Every row gives one point. A path goes straight from each point to the next, and from the last back to the first. The post is the endless flat space through its rows: a point in 2 columns, a line in 3, a plane in 4, and so on, so that a path can go around it. How many times does the path go around the post? Going back the other way cancels.

Post (1 x 2)
[[ 15 -12]]
Path (24 x 2)
[[ 34  -1]
 [ 70 -53]
 [  5 -36]
 [ -6 -10]
 [-20   7]
 [-29 -14]
 [ -8  10]
 [-20 -26]
 [ 19 -65]
 [ 47 -28]
 [ 45 -67]
 [ -5 -41]
 [-54  12]
 [  8  45]
 [ 52  36]
 [ 69 -60]
 [ 67 -38]
 [  8 -65]
 [-11 -25]
 [  0   5]
 [ 12  19]
 [ 37  14]
 [ -3  39]
 [ 22  49]]
Times around: 2

Post (5 x 6)
[[  6  76  65  23  59  23]
 [ -6  -3  52 -20  26  -7]
 [ 10  41  -1  -1 -15 -39]
 [-15 -26  -9  24 -28 -73]
 [ 33 -40 -21  20 -37  21]]
Path (25 x 6)
[[  5  -9  36  62  81  -1]
 [ 38 -50  -9 -23 -58 -49]
 [ 13  21 -14  -5 -73 -33]
 [-13  -9 -18 102 -16  -5]
 [  2 -38  -9 -40  28  -6]
 [ 41  -9 -33 -36 -20 -70]
 [ 48  -7  14 -25  27  22]
 [ 14 -69  17  16  45 -12]
 [ 51  51  27  -6 -32 -51]
 [ 23  11  27 -12 -48  66]
 [-48  56  35  58  13  34]
 [-14  36  -8  59   0 -19]
 [-20  -5  -1 -37 -52 -33]
 [-40 -14  44 -41  22 -19]
 [ 23  33  51 -30  64   5]
 [ 25  45  38 -51  15 -62]
 [-20  62  57  39 -16 -30]
 [-39  22  38  13 -26  -8]
 [  6 -23  78  15   0  31]
 [ 13 -14  14  -5  -7 -51]
 [ -1  60  18  -4  35 -71]
 [ 16  31  51  27   6 -44]
 [ 21  -7  64   4  19 -53]
 [  0  41  32 -20  63 -53]
 [-25 -15  24 -15  45 -20]]
Times around: 2

Post (10 x 11)
[[-32  18  -1  55  10   8 -46 -23 -12  57  47]
 [-13  32 -39  -9  13 -15 -14  28  34  51 -19]
 [-43 -43 -10  31 -14  -9  -7   1 -33  20  30]
 [ 19 -11  18 -20 -47   1 -21   8  47   5 -63]
 [-25  12  18  25  -4  57  -6  37 -13  28  17]
 [-11  41  25 -78   3  25 -28  -4   3 -24 -67]
 [ 13  58  24 -17   6   1  18 -45  40 -45 -77]
 [ -7 -11 -16  46 -32  -8 -43  26   0 -20  64]
 [  4   1 -39 -53 -28  41  -3 -19  34 -14 -48]
 [ 18  20  -8 -43  53  35 -19  20  46 -16 -96]]
Path (24 x 11)
[[ -28   46   -3  -65   18    1  -17   36   61   13  -39]
 [ -27  -10  -33  -44    7  -23   21  -51   64   73  -41]
 [ -56  -57  -32  -30   15   53   -4   -7   12    0  -41]
 [ -22  -29   32  -48  -36   15    2   45   15   -5  -28]
 [   8  -24  -39   -9   -6   17  -14  -13   18   16    2]
 [  -4   25  -19  -72   -1   -5  -20 -117    6   38  -74]
 [  -6    8  -40    9  -16  -11   22   -1   33   30   12]
 [  -4   14  -55  -45  -48  -31  -45   -4   50    7   19]
 [   8   -1  -23   50   40   83  -25   59   34  -26   10]
 [ -34  -20   25  -25  -61   24  -16  -32    4    1   19]
 [ -41   11   41   42   11  -41  -12   25   25   89  -22]
 [ -22   16    3   59   47   -5  -40   19   41   63  -48]
 [ -50  -11   60   20   14    1  -25  -20  -87  -48    8]
 [  25   23   -6    3   27  -30  -21   40   31   12  -40]
 [  15   42    3  -19   35   -4   14    0    0  -54    3]
 [   9   22   32  -82  -67   45   25  -45   72  -26  -78]
 [ -60   42   80   26    0   71   13  -29  -16   27  -25]
 [  20    3   12   45   30   29  -65   44   40  -47  -75]
 [ -16   19   34  -22   -6    8  -22   41   14  -11  -56]
 [  26   -7   13  -19  -71  -43  -30   69   92   21  -54]
 [ -35   17   -2  -74   54  -25  -44   34  -28  -53   -4]
 [ -45   11  -24  -41   37   33   29   76   21  -49  -39]
 [ -73   37  -56    2   42   29  -14   41   -1   65   -9]
 [ -33  -37   -3   68   19  -13  -32   36    6   15    9]]
Times around: 1

Post (13 x 14)
[[ 44 -14 -25 -44 -71  18  -3  53 -17  25  13  35  -7  20]
 [ -2 -34 -34 -11 -54 -34  47  40  27   4  43  22 -12  12]
 [-43 -32  -2 -12  -8  19  -2 -26  -7 -10 -44 -81  46 -27]
 [-41  10  39 -36 -16   1 -11  -7  29 -46 -46 -26  35   6]
 [-23  21  42  36  -9 -73 -15  -2 -43  33  -8 -41  34  53]
 [-37  10  13 -37 -17  39  15 -42   9 -59  39 -79  16 -39]
 [-37 -22  62  27  11 -21  -6 -23  -6  35   6  15  31  41]
 [-33   8  21  -4  -8 -22 -34  -9  26  62  24  -8 -12  73]
 [-27  17   8  53  28 -66 -69  -8  15  30  56  -4  31  14]
 [-22  36  -2 -13  14  -6  12 -44   9   8 -44 -31  48 -30]
 [-35  20 -15   1  15  33   0  -8 -22 -41 -25 -51  -3  -4]
 [ 24  -8  13  -7 -27  -5  18  81  26  22  39 -10 -24  -2]
 [ 68 -16 -11  -2 -63 -10 -20  23  -2   1  12  11 -69  -4]]
Path (25 x 14)
[[  10  -18  -59   39   -3  -26   70  -46    0   44  -30   -9   28   22]
 [ -21   66   10   17  -18   29   11   64    2  -50   10  -85   47  -27]
 [ -54   -4  -38  -33  -86  -47   34   28  -55   40  -70  -21   56   75]
 [  -7   -8   14  -33  -25  -11  -38   38  -42    8   -4  -10    8   -2]
 [ -85  -98   59  -38   29   63   18  -17   72  -44   56   31  -16    1]
 [ -38   13   12  -14    8  -54   47    5   10  -26  -63  -39   30   61]
 [ -45  -97  -44   20  -29   31   30   26   37  -53   32  -38   42   -9]
 [  31   15  -28   30  -43  -35    4  -12    3   20  -50  -36   21  -62]
 [ -45  -27   21  -20  -19   35  -47   -4   -7   20   42    2    1   -4]
 [ -25  -10    2   -5   38   10  -37   -4   29   36   69   42   12  -17]
 [ -59  -24   33  -40   14  -36   22    2   37   29  -19  -21   60   56]
 [   5  -13  -29    7  -13  -19   28   27   -3  -13  -31   37   19   11]
 [ -23  -39   46   33  -29   66   -9   19   20  -51   25   17  -17   39]
 [   9   14  -47   52  -27   -5  -39   20  -26  -38   -7   14  -22   15]
 [ -16  -77   37   14  -21   22   55    0   37  -26  -61  -36   -3   49]
 [  20   26   43   16   13  -22  -39   -6   22  -46  -11  -25  -32   17]
 [  -6  -41  -26   11  -32   30  -39  -47   50  -60   36   -1  -16  -14]
 [ -61   57  -54   52   27   29  -29   67  -71   30  -32  -73   67   10]
 [ -32   30  -53  -17  -50   -4   27    3  -25  -11  -71 -104  -76  -14]
 [ -99   29  -44  -57   -6  -49    6  -16    2   -5   41   22   57   62]
 [ -85  -46   10  -20   14   12   34   18   25   13   67  -17   39   38]
 [  37   -1   -1   23  -27  -56   -4   48   11   94   31  -28    2   41]
 [   6   24   45   41  -64  -47    3  -14   19   -2  -40  -36    0   30]
 [ -25   67   16    3  -24   34  -15  -85  -19   10   48  -41   -6   38]
 [  41  -26    1  111   14  -24  -37  -36  -44  -19   19   10  -53   -3]]
Times around: 3

Post (17 x 18)
[[-56 -14 -42  20 -30  16 -54 -44  85  27  35  85 -10  28  20  72 -36  38]
 [ 39 -34   8 -18 -51  36  11   5 -26  21 -12  39 -33 -81  76 -19  53 -10]
 [ -7 -64  18  53  39 -19 -16  16  38  27 -37 -71  13  36 -84 -12 -26  32]
 [ 17  20   8 -13 -27  22  10  25  38   9  32  13  -9   5 -32 -15   2  -8]
 [-30  24 -56  36  19  13  -3 -44  -8 -13  -7 -14  51  48 -49 -30 -25  15]
 [-38 -26 -22   3  -7  13 -24  48  55  10  20  80 -33 -22 -18  83 -73   3]
 [-22 -14  62 -18  20   2  30   1 -17 -22   0 -10 -56  -4 -38 -10  71  68]
 [ 12  16 -46 -48  12  -6   8 -23   0 -14  40  26  33  48  25 -62   9  12]
 [-36 -16  20  -5 -12  16  44 -12   3 -17  31   6  30  36 -28 -29 -23 -14]
 [ -1 -37  26  56  34 -34 -47  -5   7 -46 -45 -53  -1  59 -72  59 -30   2]
 [-43  38 -11  37 -24 -16  -6  28  -2   0   2 -10  50  23   3 -28  32 -24]
 [-21  34  -7 -20 -21   6   8  -3 -27  17  16 -34  27  27 -13  -1  -6  23]
 [-39   2  -6 -21   0  42  16   9  27 -21 -14   8  65  42 -15 -29 -15  31]
 [-63 -17 -47  25 -25  31 -85 -37  -8  -7 -12  36  46  13  12  68  76   6]
 [-46  12   5 -13  41  23   3  -1   0   5 -14 -36   0  60 -31 -16 -27 -11]
 [-34 -29  -9 -48 -61 -11 -29  -8 -14 -64 -14 -11 -18 -20 -14 -15   3 -14]
 [-16   1  24 -35   5 -35 -63 -23 -10 -16 -22  27  10  27 -17   2 -25  14]]
Path (24 x 18)
[[  41   57   30  -31  -91   -3    3    6   52   35   39   57   14   14
     0    5   52   35]
 [ -14   36  -16  -62  -33   80  -22   -2  -34   26   -7   16    9    8
    55  -15   28   22]
 [  17    8  -20  -39    8  -25    2   12    5   -5   64   26    5    3
    21  -62  -37   27]
 [ -25  -58    5  -44  -11  -23  -25  -18    0   38  -25  -43   25   21
    17   24  -42  -19]
 [  -5  -16  -32   -2   13    6   33   42   80   55   19   67 -114  -23
   -31   13  -10  -10]
 [ -49  -54    3   -8  -54   59  -13    7  -26  -22  -35  -22   25  -26
    -1   -8   93   24]
 [ -68  -65   94    1  -49   30  -27  -19   71  -12  -20   12   33   33
    12  -10    8   -8]
 [ -44   45  -29  -31  -10   49   14   -3   67    4   22   56   26   -6
    -7  -28    5   58]
 [ -42    9  -80    5    0  -49   55   15    9   -8   38  -21   -3    7
   -43  -53   -1  -22]
 [ -34   45   16  -40  -54   41   -4  -30   22   85   29   12   24   73
    35  -14   -4   68]
 [ -32  -37  -15   -6   22   16   -6    1  -29  -40   -8  -19  -25   31
    -7  -12   19  -11]
 [ -36  -29  -57   32    3  -44  -95  -22  -37  -76    9  -23  -77    3
   -29   92  -28  -44]
 [ -26   19  -34  -47  -52   -5  -22  -51   -9    9   11   -1   29  -12
    47  -18   36   11]
 [ -24  -65  -48  -22   17  -36  -65  -38   11  -54  -36  -22  -69   30
  -110   35  -86  -52]
 [ -55   20    2   87   52   46  -19   59  -22  -19  -68   -3   25   53
   -82   40  -39  -13]
 [ -76   37  -35   15  -31   17  -28    7  -33  -47   39  -17   46   29
    26  -36   70   -1]
 [  -8   15  -47   51   34   14  -80  -46    6    2  -24  -30   17   19
   -18   53   81   31]
 [ -17    5    9   35  -18  -22   25   17   33  -53   -8   34   22    4
   -19    0   44   25]
 [ -43  -48    5   12    5  -57  -49  -15    4  -19   28   21   -6   44
   -94   13  -40  -14]
 [ -95    8  -10   42    8   62  -10    3  -15  -29   -1  -16   51   51
   -17  -18   78   27]
 [ -80   -5   43    3  -40   44   28   -3  -38  -20   15  -17    8   -3
    -3   -3   -9  -44]
 [  -6    6   20   39    4   -5  -19   31   69   63  -42  -88   67   38
   -62  -87  -45  -23]
 [   5  -77   -9   -6  -13  -20  -19 -108   -7  -38   -8  -11  -58   31
   -16   39  -62  -28]
 [ -58   17  -34   33  -48  -20   27   27  -12   23   37   17   24  -23
    10   25   44  -17]]
Times around: 5

Post (17 x 18)
[[ 13  13 -23   0 -58 -14   8  33 -13  -5  16 -17   5 -10 -49 -35 -11 -43]
 [-27  -5   7  12 -28  61  -1 -51  13 -39  -4  -2   0  30  27  -6  15  53]
 [  4  -6  -3 -48  27  49  -7 -11 -44  -9 -27   4 -20  34  -5 -68  17 -62]
 [ 33  -6 -28   0 -15 -16  30  11 -21  45  50 -33  22 -59  11 -34   0 -28]
 [ 21  20 -36 -11  44  47   7 -12 -36  27 -15  -3   3 -40 -19  -4 -16 -72]
 [-22   6  -2  11 -27  29  -1  24   0 -49  28 -23 -44   5  16 -20  24  31]
 [-15  27  27  19 -24  39 -21 -33 -30  -1   0  -2 -41  35 -11  28   1  44]
 [ -1  37 -19 -12  45  33 -29   2   1  41 -40   5  -6 -11 -28 -28   5  -5]
 [-25  46 -44 -25 -22 -34  59  10   0   9  74 -10 -13 -32 -35   9   5  -6]
 [  5   6  30  19  -3  30 -11  27  -5  -3 -13  30  14  56  15   6  24 -10]
 [-25  12   6  -4 -24  14 -41 -44  14 -37  48 -36 -35  -8   9  38  62 -16]
 [ 34  23  23  10  57  52  28 -16   6  18 -28 -24   0  18 -30  -8 -17 -41]
 [ 19  43   4  -5 -50  -1 -33 -26  16 -25   4  -3 -34  16  56  12  24   0]
 [ -2  -2  20 -29  36  59  -6   7 -37 -16 -43 -12  28   5 -15 -27 -40   0]
 [-15  -5 -10  25   2  19 -54 -14   5 -26  15  -6 -15  66   5  20  -6  28]
 [ 28 -17 -60 -62 -28 -14  36  54  -5  28  14 -38  14 -38 -35  27  21 -11]
 [ 46 -43 -17 -37 -46 -49  20   5  13 -13  17  21 -11 -39 -29  -5   1  25]]
Path (24 x 18)
[[  35  -45   65   59  -21   50   10  -94    5  -61  -39  -40    6    3
   -45    8   -4  -78]
 [ -45   32  -53  -20   51   37   35  -20  -50   36   39  -31  -37    5
   -96  -16   11   52]
 [  70    3  -16  -62  -10    7   11  -80    1   60  -35    7   -1  -77
   -35  -15  -28    6]
 [ -20  -27    9  -49  -18   44   60  -10  -17  -23   55  -13  -34   39
     9  -21   53  -20]
 [  54  -43   16   14  -14  -32   27  -31   15  -16   26   16  -42   -9
    25  -36  -55  -65]
 [  -2   92    5   66  -50   11   37   40   15  -21   21  -26  -88   58
   -28  -12   19  -23]
 [  31   33  -12  -21   29   10   -5  -37  -26  -25   19  -28  -50   -7
    13  -13   22  -12]
 [ -26  -28   34   -1   -4   61    8   12    3  -32   29  -19   35   14
   -53  -42   24   17]
 [ -32   18   -5   -8  -55   49  -15   10    3   -6  -31  -28   58   43
     9  -48  -38  -28]
 [ -82   47  -68  -43   -8  -49    3   11   26  -17   41   12  -78  -35
   -70  -15    2   -1]
 [  28   38   21   56  -29   -3  -57   70  -77   34  -28   -1    9   56
   -25   -1  -12  -18]
 [  -1   14  -22  -39  -17   51  -28  -47   13  -84    5  -68    2   16
    28  -54    1   43]
 [ -25   78    3  -57  -23   16   30  -51    0   35    2    1  -28  -81
   -80   10   -1   37]
 [ -23   44   -4   36  -55   62   70   -6  -48   -2   28   -9   17  -37
     2  -36  -32  -63]
 [  11   14  -15  -22  -11   20   22   37  -34   62  -40  -12   11   16
   -47  -16   39  -59]
 [  -1   15  -47  -63   -1   56   15    0  -32  -43   -3  -80  -11  -53
   -19   46   32  -12]
 [  60   40   31  -26   20    6  -33  -46  -11   38  -29   12   36   -9
     4   -1  -23  -58]
 [ -38  -13    3  -73  -48   49  -69   62  -14  -35  -28  -29  -62    7
   -26  -26   19   55]
 [ -43   -6  -39   -4  -28    2   56   38   59   48   90  -73  -15  -23
    -7    9   50    7]
 [  11   11    0  -36  -23   48    6  -27  -28  -23  -53  -51  -31  -39
   -21    9   -1    5]
 [ -36   40  -16   17   27   14   28  -11  -71   26   44  -19   -2   42
   -77    5  -43    1]
 [  16   49    9   24  -17    2  -25   83   25   22   20  -42    3   34
   -81    9   13    2]
 [ -69   45   49   44    7   88   61   47  -81  -42   71  -23   -1   56
   -51  -52  -18 -121]
 [ -25  -64  -66  -57   62   53  -19  -45  -48   22  -14   -8  -31  -12
   -21   48  -21   11]]
Times around: 5
